Each point is reached from the start by the listed moves, each made 0, 1 or 2 times, or once backwards (-1), plus a little noise. Is the number of moves made odd or even? Then give how often each move was made.
(in the rows, 128 means zero)

Moves:
(1): [191 158 161 125 176 154]
(2): [ 79 104 138 168 130 131]
(3): [159  99 112  91 166 143]
Start: [141 127 130 108 117 130]
Points:
[108 153 141 135  73 114] -> odd (0, 0, -1)
[241 210 210 148 171 158] -> odd (2, 0, -1)
[ 63  50  88 116 104 123] -> odd (-1, 1, 1)
[169  97 119  80 153 149] -> odd (0, 0, 1)

Moves:
(1): [142 136 126 132 124 133 129 125 125 132 124]
(2): [133 136 125 128 176 128 115 127 125 153 139]
(3): [127 125 131 123 116 119 139 131 132 139 110]
(4): [123 117 136 134 105 148 143 136 151 114 113]
(5): [122 134 117 134 137 143 106 117 121 104 127]
(6): [127 140 131 138 129 132 106 132 126 110 128]
(7): [115 118 135 139 137 116 143 116 138 161 135]
(8): [116 133 138 115 136 123 144 122 115 151 138]
Start: [146 117 137 128 137 138 118 136 121 138 157]
Points:
[192 176  84 153 156 179   7 121  79  42 149] -> even (2, 0, 0, -1, 2, 1, -1, -1)
[104  78 172 182  83 144 142 148 208 132  94] -> even (-1, 0, 2, 2, 0, 2, 2, -1)
[127 122 168 158 187  97 125 129 149 228 166] -> odd (0, 1, 1, 0, -1, 2, 2, 0)

Moves:
(1): [133 112 132 131 148 133 127 115 135 125 129 132]
(2): [136 133 114 118 124 138 124 120 125 132 127 131]
(3): [135 133 129 126 126 128 136 133 128 142 142 138]
(4): [136 115 131 118 128 112 127 131 124 129 121 126]
(5): [132 149 133 126 128 122 149 134 102 127 143 128]
(6): [134 130 138 133 132 145 139 130 125 126 115 121]
(7): [131 113 137 135 129 129 139 122 127 112 140 120]
(8): [115 128 149 121 116 140 137 110 139 131 143 126]
(9): [137 136 121 143 120 128 152 120 130 118 131 140]
(10): [138 119 129 139 117 109 116 135 128 138 133 108]
(11): [136 136 137 128 130 121 131 133 128 119 137 125]
(12): [129 126 121 121 136 115 138 124 136 130 132 111]
Start: [126 121 125 139 115 140 129 121 127 124 125 133]
Points:
[194  30 203 130 148 112 140  93 138 106 152  33] -> even (2, 1, 0, 2, 0, 2, 2, 1, -1, 2, 2, 1)
[165 105 139 151 106  95  89 180  95 131  78  50] -> even (-1, 0, -1, 1, 0, 2, 0, -1, -1, 2, 1, 0)
[101 129 185 118  92 249 186  84 134 138 168 132] -> even (-1, 1, 2, -1, 0, 2, 2, 2, -1, -1, -1, 0)

Moves:
(1): [122 133 121 119 125 140 138 132 129 130 128 131 115 123 125 119 135 112
 132 133 135 133 135]
(2): [125 139 140 130 122 138 127 134 141 127 134 131 139 123 131 131 115 134
 123 138 144 142 138]
(3): [129 139 130 128 118 134 138 132 132 133 135 131 124 132 120 129 124 126
 128 128 133 127 130]
(4): [130 119 138 142 114 125 117 121 124 125 134 140 117 127 118 144 127 118
 134 125 124 139 137]
(5): [120 134 126 130 137 127 130 134 130 129 130 133 110 132 119 134 134 141
 130 126 130 143 130]
(6): [111 133 135 133 123 137 140 127 121 125 119 135 138 146 126 118 123 128
 131 129 126 128 131]
(7): [122 134 133 125 125 132 128 118 133 134 129 127 122 127 129 132 128 128
 136 116 126 133 119]
(8): [127 129 135 111 135 126 123 123 123 128 146 143 131 127 133 141 122 123
 127 124 132 128 132]
(9): [133 131 124 126 127 132 126 134 124 138 120 123 134 125 123 132 130 126
 134 143 124 123 111]
(10): [131 127 133 124 124 126 131 134 112 129 126 125 121 125 121 142 127 132
 138 120 140 133 133]
(11): [132 122 136 129 128 130 133 123 135 124 124 128 143 133 133 127 129 127
 129 131 118 129 124]
(12): [137 124 119 128 134 138 126 134 118 129 126 132 124 129 139 121 112 134
 137 125 138 125 140]
(13): [115 119 125 119 124 141 120 129 122 137 132 139 136 136 129 133 132 132
 131 129 141 133 138]
(14): [129 119 120 135 134 132 129 127 124 129 135 125 126 134 132 126 125 120
 133 125 131 139 121]
(15): [127 134 127 127 137 139 133 120 129 120 124 135 127 113 111 131 117 120
 132 129 127 130 133]
(16): [135 126 128 130 118 125 130 133 126 119 131 125 129 124 137 120 134 130
 139 123 145 121 122]
(17): [130 131 120 130 107 120 127 133 132 121 129 125 128 127 128 123 125 125
 131 126 123 120 136]
(18): [132 124 129 116 125 116 116 137 137 133 120 118 124 119 117 125 115 141
 138 134 131 124 125]
(19): [118 116 131 131 125 137 116 135 128 122 136 113 130 126 128 125 133 121
 120 133 132 126 127]
(20): [124 121 118 132 137 127 125 138 138 131 117 130 136 107 134 141 126 122
 129 120 139 128 138]
Start: [112 122 126 116 124 113 146 130 117 133 134 117 138 118 134 126 123 131
 126 122 116 127 118]
Points:
[125 107  96 166 128 177 195 160  69 162  63 171 127 110  89 154  83  81
 203 127 144 147 148] -> even (1, -1, 2, 2, 0, 2, -1, -1, 2, 1, 1, 2, 0, 1, 1, 0, -1, 0, -1, 2)
[156 144 135 144  33  97 148 218 132 129  54 105 178  99 136 103  40 184
 196 168 158 102 154] -> odd (0, 2, 0, 1, 0, 2, -1, -1, 2, 1, 1, 2, -1, -1, -1, 1, 2, 2, -1, 1)
[125 123 114 104  24 144 108 156 122 137 109 112  96  81  79 103  88 117
 214 169 143 142 130] -> odd (2, 1, -1, 2, 0, 0, 1, -1, 2, 0, 0, 1, 1, 0, 1, 1, 2, 2, 0, -1)
[ 55 140 147  93 163 197 128 150 155 147 149 210 135  76 113 172   7 155
 201  99 226 205 180] -> odd (0, 2, 1, 1, 2, 2, 2, 2, 0, -1, 0, 2, 1, 1, 2, 1, -1, 2, 0, 2)
[110  90  84  99 209 164 155  89 111 137 166 155 136 146 178 122 102 119
 133  84 101 158 134] -> even (0, -1, 0, -1, 1, -1, 1, 1, -1, -1, 2, 2, 1, 2, 1, -1, 0, -1, 0, 0)
[116 139 168  79 139  87 123 171  91 136 132 179  59  61  93 202  70 169
 201  97 199 183 178] -> even (1, 1, -1, 2, 2, 1, 0, 2, 0, 2, -1, 1, -1, -1, 0, 1, -1, 2, -1, 1)
[164 121 111  98 150  35 110 166 143 155 160 152  81  98 122 174  83 178
 146 105 113 123 125] -> odd (-1, -1, 2, 1, 2, -1, -1, 2, 0, -1, 0, 1, -1, 0, -1, 0, 0, 2, -1, 1)
[ 85 155 165 115 109 112 166 130  69 155 189 141  88 184  78 183 164 109
 120 130  70 154  77] -> odd (0, -1, 2, 1, 2, 1, 0, 2, 2, 1, 0, -1, -1, 0, -1, -1, 0, -1, 1, -1)
[ 66  80 122  88 106 115 103 108  70 163 146 187  97 194 119 111  91 136
 166 113 111 158 167] -> odd (1, -1, -1, 2, 0, 2, 0, 1, -1, -1, -1, 1, 2, 1, -1, -1, 0, 2, -1, -1)

Moves:
(1): [124 129 131 124 128 127 127 129 127 120 135 128 130 125 117 132 118 132
 122 125 131 132 129 121 129 128 127]
(2): [137 133 118 129 125 128 130 128 122 112 132 122 116 130 126 117 129 123
 123 119 140 132 117 134 127 133 128]
(3): [129 127 137 114 124 128 132 117 130 124 111 121 132 131 130 135 127 134
 139 138 125 120 141 144 133 130 127]
(4): [131 138 119 120 120 135 119 118 127 129 120 131 116 125 129 114 134 128
 129 117 132 133 129 126 125 142 125]
(5): [134 132 141 130 133 142 127 134 125 127 125 125 126 119 128 126 129 126
 134 135 121 127 139 121 124 130 130]
(6): [122 135 133 133 130 131 122 127 132 120 141 117 117 127 118 131 118 136
 138 117 120 130 131 128 139 130 124]
(7): [143 132 116 122 116 113 124 148 130 137 129 126 124 123 137 132 124 141
 149 129 135 133 131 137 123 121 132]
(8): [123 119 129 132 118 129 117 140 122 120 134 127 129 125 132 132 127 116
 125 130 126 132 117 130 131 130 130]
(9): [133 134 125 128 127 120 128 117 131 121 119 132 132 148 124 140 134 134
 130 130 122 124 126 120 131 127 127]
(10): [122 124 133 136 136 127 128 130 123 129 130 136 124 114 118 137 125 126
 130 114 127 123 137 120 135 115 128]
(11): [133 130 125 125 127 127 121 125 129 132 116 136 118 108 124 126 132 129
 123 125 124 128 128 133 124 130 136]
(12): [125 126 118 132 127 114 124 126 137 123 123 139 129 122 121 124 131 125
 132 122 122 121 135 133 125 127 124]
(13): [119 138 129 115 129 132 133 123 133 126 121 143 122 124 114 120 137 126
 125 131 124 125 133 132 145 120 133]
(14): [123 131 127 126 133 125 126 127 123 134 122 126 124 128 132 134 127 133
 131 137 132 125 129 123 131 133 131]
(15): [115 139 135 137 127 129 125 123 126 127 125 139 116 129 136 125 129 128
 135 133 119 114 135 126 132 133 131]
(16): [129 130 128 120 123 130 129 113 132 138 113 129 118 128 121 137 108 122
 133 122 117 115 125 131 128 139 113]
(17): [131 114 122 136 118 143 143 134 130 116 126 130 130 125 124 131 133 126
 136 132 123 140 125 122 126 132 131]
(18): [123 126 128 124 126 135 126 138 125 125 128 130 125 135 128 130 122 127
 129 130 136 138 119 136 130 130 136]
(19): [130 120 131 126 126 125 121 130 117 131 130 132 139 125 120 123 130 131
 121 122 130 133 135 126 142 154 124]
(20): [127 118 129 126 129 121 121 112 113 130 132 136 114 134 136 137 127 131
 134 137 131 133 138 124 126 127 141]
(21): [134 129 123 133 132 142 130 118 120 126 120 132 123 135 119 133 133 137
 130 137 134 135 138 127 123 119 128]
(22): [134 122 136 137 123 133 117 130 139 129 129 118 128 114 133 134 120 122
 120 132 140 125 113 124 120 128 127]
(23): [130 126 125 127 131 132 130 127 129 131 128 128 132 126 132 125 130 129
 129 128 127 118 130 130 125 127 130]
(24): [125 136 141 128 123 118 126 137 135 129 125 141 132 126 115 140 141 134
 138 134 141 128 119 119 119 130 115]
Start: [115 140 123 128 127 135 112 133 138 134 139 118 135 121 131 129 136 125
 126 133 120 128 118 129 138 146 140]
Points:
[ 70 137 138 214 186 138  47  57 105 155 151 161 100  91 118 116 147 139
 113 109 110  83 214  69 173 159 145] -> even (-1, -1, -1, 1, 0, 1, -1, -1, 0, 2, -1, 2, 0, 1, 2, -1, -1, -1, 2, 1, 2, 2, 0, -1)
[125 110 138 131 105 166  76 216 153 121 145  96 133  59 146 182 107 131
 135 186 169 184  72 112 105 117 194] -> odd (2, -1, 0, 0, 1, 0, 1, 1, 0, 0, 1, 0, 0, 2, -1, -1, 1, 2, -1, 0, 0, 2, 0, 0)
[145 103 138 122  60 135 100 214 141 149 141  90 196 129 154 145 110 112
 129 145 162 153  40 128 124 238 103] -> even (0, 0, 0, 0, 0, -1, 1, 1, 0, -1, -1, -1, -1, 0, 0, 1, 1, 1, 2, -1, -1, 1, 0, 1)
[ 63  98 177 129 177 100  75 130 101 138 151 184 165  73 131 138 157 100
 106 165  94  83 189  95 164 138 186] -> odd (1, -1, 0, -1, 2, -1, -1, 1, 0, 1, 0, 2, 1, 1, 0, -1, -1, 0, 1, 2, -1, 0, 2, 0)
[ 57 172 153 111 118  95  76  25 154 115  75 235  79 134  81 185 143 126
 145 150 139  62 139 117 119 123 126] -> even (2, 0, 1, 1, -1, -1, -1, 0, 1, 1, 0, 2, 1, -1, 2, 1, -1, 1, -1, 2, 1, 1, 1, 2)
[ 85 188 222 156 115 137  31 147 150  88 132 142  87   7 121 141 157  86
 106 140 135  78  94  87 105 155 144] -> even (2, 1, 1, 1, 2, 0, -1, 2, 0, 1, 2, 0, 0, 0, 2, -1, -1, -1, -1, 0, -1, 2, 0, 2)
[115 143 177  90  95 170  84 133 135 139  82 130 117 130 145 223 127 145
 179 220 177 137 121 120 123 106 166] -> odd (1, -1, 2, 1, 1, -1, 1, 1, 1, 1, -1, -1, 1, 1, 0, 0, 0, 2, -1, 1, 1, 2, 0, 1)

Moves:
(1): [115 135 122 129 129 140 132 144 126 137 137 133 121 133 127 126 126 133
 140 134 125 128 136 124 119 135]
(2): [126 117 111 126 141 137 123 128 120 128 132 123 118 135 119 140 139 133
 135 120 124 119 128 127 125 131]
(3): [133 134 131 129 125 125 120 119 131 142 130 123 134 104 123 118 117 100
 118 125 129 140 118 123 127 125]
(4): [130 111 137 128 125 128 145 122 133 122 127 128 136 132 122 125 136 130
 132 130 132 121 130 130 126 128]
(5): [137 113 139 119 115 153 132 132 131 127 112 130 140 131 122 124 110 119
 126 124 136 136 130 125 140 148]
(6): [127 124 139 134 146 119 126 127 137 134 128 117 121 118 134 141 126 121
 101 131 119 139 121 129 122 120]
(7): [125 140 138 124 133 135 143 124 140 120 114 128 116 131 115 120 119 118
 135 132 106 133 133 136 130 124]
(8): [136 127 134 138 125 134 135 128 135 136 127 133 127 124 134 136 133 131
 133 132 117 116 129 125 131 146]
(9): [135 112 139 131 125 109 138 129 122 129 143 128 139 121 124 128 127 116
 131 135 120 131 137 125 141 131]
(10): [132 123 123 145 110 132 132 129 123 123 120 129 113 112 134 131 120 133
 130 139 127 140 126 119 125 128]
(11): [125 138 128 126 133 118 127 122 133 132 135 127 119 134 138 120 135 124
 138 120 117 129 124 118 129 129]
(12): [129 123 126 118 110 134 130 126 122 128 139 130 127 134 124 133 117 121
 119 133 132 121 134 132 121 132]
(13): [127 121 125 113 123 138 125 134 121 131 124 142 122 131 128 150 131 137
 119 122 130 121 149 128 118 129]
(14): [137 109 125 134 119 110 133 128 133 140 129 122 126 124 125 130 126 119
 129 121 127 137 108 143 133 122]
(15): [129 134 130 115 126 142 121 124 124 132 143 133 129 128 137 130 119 139
 145 142 140 128 136 122 134 134]
(16): [144 142 128 118 120 111 136 130 130 119 136 126 134 118 130 134 132 116
 122 129 132 130 103 119 134 130]
(17): [114 132 135 129 122 119 124 126 135 109 120 122 131 139 126 145 124 117
 127 112 126 132 127 139 129 108]
(18): [122 125 131 124 123 137 128 131 122 132 130 122 116 130 134 136 134 134
 112 105 133 118 120 137 137 124]
(19): [139 122 134 127 116 126 129 130 136 122 125 114 123 124 131 123 142 122
 121 124 132 130 135 137 124 138]
(20): [118 145 134 109 132 121 124 122 124 125 139 135 152 118 127 124 131 132
 125 126 122 156 120 136 134 138]
(21): [145 122 120 141 121 132 134 139 120 153 119 108 130 118 134 138 114 146
 117 132 130 103 131 110 114 138]
(22): [139 127 127 126 126 141 129 126 125 115 124 134 122 129 142 124 110 134
 128 124 134 127 133 129 117 134]
(23): [123 139 124 123 122 127 129 122 125 130 132 124 131 130 126 140 133 114
 118 117 143 144 134 130 133 120]
(24): [107 114 122 117 138 130 147 125 135 111 112 123 135 120 135 132 145 120
 127 132 132 122 131 153 139 121]
Start: [114 126 139 121 131 105 133 131 155 145 113 125 113 135 145 134 125 139
 131 134 144 107 125 144 117 143]
Points:
[177 134 173 151 110   7 171  73 188 152 113 126  99  69 113  80  78  65
 129 115  58 164  11 142 103 106] -> odd (-1, 0, 2, 2, -1, 0, 2, 0, 0, 1, 1, 0, 0, 2, -1, 1, 0, 0, -1, 1, 0, 1, -1, -1)
[ 56 117 148  86 128  59 239 108 185 108 134  56 123  48  82 109 218  31
 116 131  83 160  87 229 138 148] -> odd (2, 2, 2, 2, -1, 0, 2, 0, 1, 1, 0, 1, -1, 0, -1, 1, 0, 1, 2, 2, 0, -1, 0, 2)
[133 149 115  52 204  86 114  96 117 180 196 122 176  30 187 154 158 157
 139 180 150 131 132  81  98 194] -> odd (0, 2, 2, 1, -1, 1, -1, 0, 1, 0, 1, -1, 1, -1, 2, 1, -1, -1, 0, 2, 1, 1, 0, 1)
[155  87 190 100 106  99 126 154 136 193 162 136  76 158 171 163  91 113
  63  68  84  66 139 126 114 197] -> even (0, 0, 0, -1, 1, 1, 0, 1, 2, -1, 2, 2, 1, 0, -1, 0, 0, 2, 0, 0, 0, 1, -1, -1)

Moves:
(1): [139 127 130 135 134 124 119 143 130 110 123 114 145 132 143 121 128 135
 131 143 131 116 142 133]
(2): [128 122 124 133 130 128 138 127 120 130 123 135 133 135 119 144 129 121
 133 121 136 131 138 121]
(3): [130 105 122 142 129 124 120 140 129 124 124 132 123 129 148 132 123 126
 132 125 126 118 114 127]
(4): [125 125 119 133 132 139 122 127 123 115 122 124 134 130 130 116 124 126
 126 125 126 118 136 126]
(5): [132 133 122 130 131 136 133 135 139 135 133 115 130 127 127 123 131 122
 131 127 133 128 126 141]
(6): [132 139 130 130 123 134 134 137 130 127 134 137 140 116 130 142 123 140
 126 133 133 125 130 129]
(7): [130 123 129 130 125 141 133 129 132 119 138 119 140 123 140 128 127 125
 114 127 139 128 122 117]
(8): [128 138 125 127 124 120 129 137 128 118 143 121 112 127 125 138 125 128
 128 135 114 133 125 128]
(9): [136 134 110 125 140 141 130 128 130 124 128 136 117 130 141 121 131 120
 126 148 134 141 129 152]
(10): [135 136 128 117 134 130 130 139 145 126 126 133 122 115 116 127 137 128
 124 122 127 131 121 112]
(11): [121 139 135 139 125 136 133 132 126 136 114 130 142 133 128 123 112 123
 131 137 119 135 120 121]
(12): [137 135 125 129 125 129 127 141 128 129 138 139 125 136 131 119 122 125
 132 127 138 132 127 126]
(13): [138 123 135 132 126 127 128 125 131 139 119 128 128 126 118 128 120 129
 118 129 118 123 126 128]
(14): [141 118 120 130 124 130 130 139 117 133 120 119 127 126 130 128 119 130
 138 129 129 118 108 117]
(15): [127 139 127 124 119 125 135 118 134 122 132 129 133 138 126 135 130 128
 129 126 127 118 129 128]
(16): [128 134 124 136 137 123 128 132 123 145 126 124 116 130 126 139 123 110
 133 127 142 123 113 125]
(17): [128 142 127 112 129 121 137 129 135 122 122 129 130 132 119 121 119 127
 114 129 132 129 124 125]
(18): [126 117 132 120 121 126 137 113 131 132 122 115 137 115 139 135 133 126
 132 128 131 137 135 139]
(19): [120 129 131 143 123 114 136 129 121 122 135 137 130 122 130 121 135 123
 122 123 112 123 135 136]
(20): [137 122 121 139 127 116 128 129 142 133 136 119 118 130 127 124 124 134
 123 133 139 115 126 116]
(21): [123 134 126 142 132 134 127 124 122 130 113 125 135 130 134 127 129 131
 128 120 130 136 133 134]
(22): [136 137 124 127 137 118 126 119 124 122 143 132 137 133 123 127 123 130
 128 124 117 129 129 119]
(23): [129 120 127 115 131 132 137 140 126 135 113 124 129 123 145 130 128 128
 127 122 127 122 122 121]
(24): [120 133 118 120 129 126 119 125 116 138 119 133 140 137 121 130 129 119
 132 131 137 121 127 119]
Start: [126 123 122 122 131 135 120 128 125 144 132 123 137 127 134 131 122 116
 131 120 132 127 137 138]
Points:
[139 102 118 175 159 105 132 127 126 157 162  48 119 143 132 172  84  66
 113  82  84  96 112 127] -> odd (0, 1, 1, 1, 2, -1, 1, 2, -1, -1, 0, -1, 2, -1, 0, 2, 0, 0, 0, 0, 0, 2, 1, -1)
[175 221  93 174 145 156  92 202 146  62 138 136 245 179 196  74  38 180
 134 164 140  99 142 101] -> even (2, -1, 1, 1, 0, 2, 0, 0, 0, 0, 2, 2, -1, 0, 1, -1, 1, -1, -1, 1, 2, 2, 0, 0)
[178 190  66 164 150 125 113 249 111  83 157 164 131 176 152 111  56  61
 130 220 143 123  88 102] -> odd (2, 1, 1, 0, -1, 0, 1, 2, 2, 1, 2, 2, 0, 1, 0, 1, 1, -1, 1, 0, -1, 0, -1, 1)
